Every row gives one point. Each copy is the shape, with its points in the same order, turned, moved and blurred by noise. Is it also mirrored, or only turned?

Shape (9 x 3):
[[ 51 -47   6]
 [-55  43   4]
 [ 61 -39  25]
 [-28  78 -48]
 [-65  17  27]
 [-64 -33  -5]
 [ 24  23  38]
 [ -1 -46   4]
 [ 31  37   1]]
Copy 1:
[[  9 -49  56]
 [-43  40 -46]
 [  6 -36  69]
 [ 18  54 -65]
 [-69  16 -31]
 [-55 -32 -43]
 [-16  28  34]
 [-26 -45   9]
 [ 17  37  17]]
Copy 1 is: only turned
Copy 2 (9 x 3):
[[ 58 -56   3]
 [-39  41  20]
 [ 76 -44  -5]
 [-31  37  87]
 [-38  36 -17]
 [-49 -21 -19]
 [ 49  25  11]
 [ 13 -46 -12]
 [ 39  15  47]]
Copy 2 is: mirrored

Shape:
[[ 18  -4 -16]
 [ 50  24 -95]
 [ 43  21  18]
 [ -8  54   8]
 [-19 -56  43]
 [ 24  17 -15]]
Copy 1:
[[ -9 -36  -2]
 [-15 -90 -77]
 [ 33 -38   9]
 [ 33  10 -21]
 [-33   6  70]
 [ 10 -38 -13]]
Copy 1 is: only turned
Copy 2:
[[  8  18 -20]
 [-20  74 -80]
 [ 31  47  14]
 [-25  39  34]
 [ 34 -55  20]
 [  8  35 -10]]
Copy 2 is: only turned
Copy 3 (6 x 3):
[[ 18 -13 -27]
 [ 57 -69 -90]
 [ 15 -34  15]
 [-32 -50  -6]
 [-18  64   4]
 [  8 -38 -23]]
Copy 3 is: mirrored

Shape, 10 rows:
[[ 20  41  12 -57]
 [-39   7 -24   0]
 [-35 -67  62 -35]
 [ 15  -7  -7   2]
 [-58   7 -29  -6]
 [-17 -15 -32  -4]
 [  8  34  20  -6]
 [ -2   2  18 -14]
 [ 18  49  -9   3]
 [ -5  56  -5 -18]]
Copy 1 (10 x 4):
[[ 32  22 -68 -22]
 [-18 -24  -3 -34]
 [ 95 -43  24 -52]
 [ 17  -6  -5  10]
 [-26 -33  -5 -50]
 [ -6 -39  -6  -8]
 [ 17  31 -20 -16]
 [ 33   3 -11 -19]
 [-10  33 -29   1]
 [ -8  30 -43 -28]]
Copy 1 is: only turned
Copy 2, 10 rows:
[[-22  67   4 -56]
 [-27  35  11  34]
 [-83 -50   9 -33]
 [  4  14  -9  -6]
 [-46  37  14  45]
 [-22  21 -17  25]
 [ -1  36  31 -27]
 [-20  15  14 -22]
 [ 23  58  19 -15]
 [ -7  70  29 -13]]
Copy 2 is: only turned
Copy 3 (10 x 4):
[[ 29  22 -35  61]
 [-31  27  14   4]
 [ 34 -42  81  28]
 [ -4 -14 -20   0]
 [-42  40  26   9]
 [-38  -2   5   8]
 [ 30  24 -18   9]
 [ 18   0   3  16]
 [  8  34 -47   2]
 [ 10  53 -27  24]]
Copy 3 is: mirrored
Copy 4, 10 rows:
[[ 32  26  40  41]
 [-27 -21 -11  20]
 [-38 -30  62 -59]
 [ 19  -8 -10  -7]
 [-35 -31  -5  36]
 [ -1 -44  -9  16]
 [  4  32   5  11]
 [ -4   7  19  -3]
 [ 19  30 -22  32]
 [ 15  18  -1  43]]
Copy 4 is: mirrored
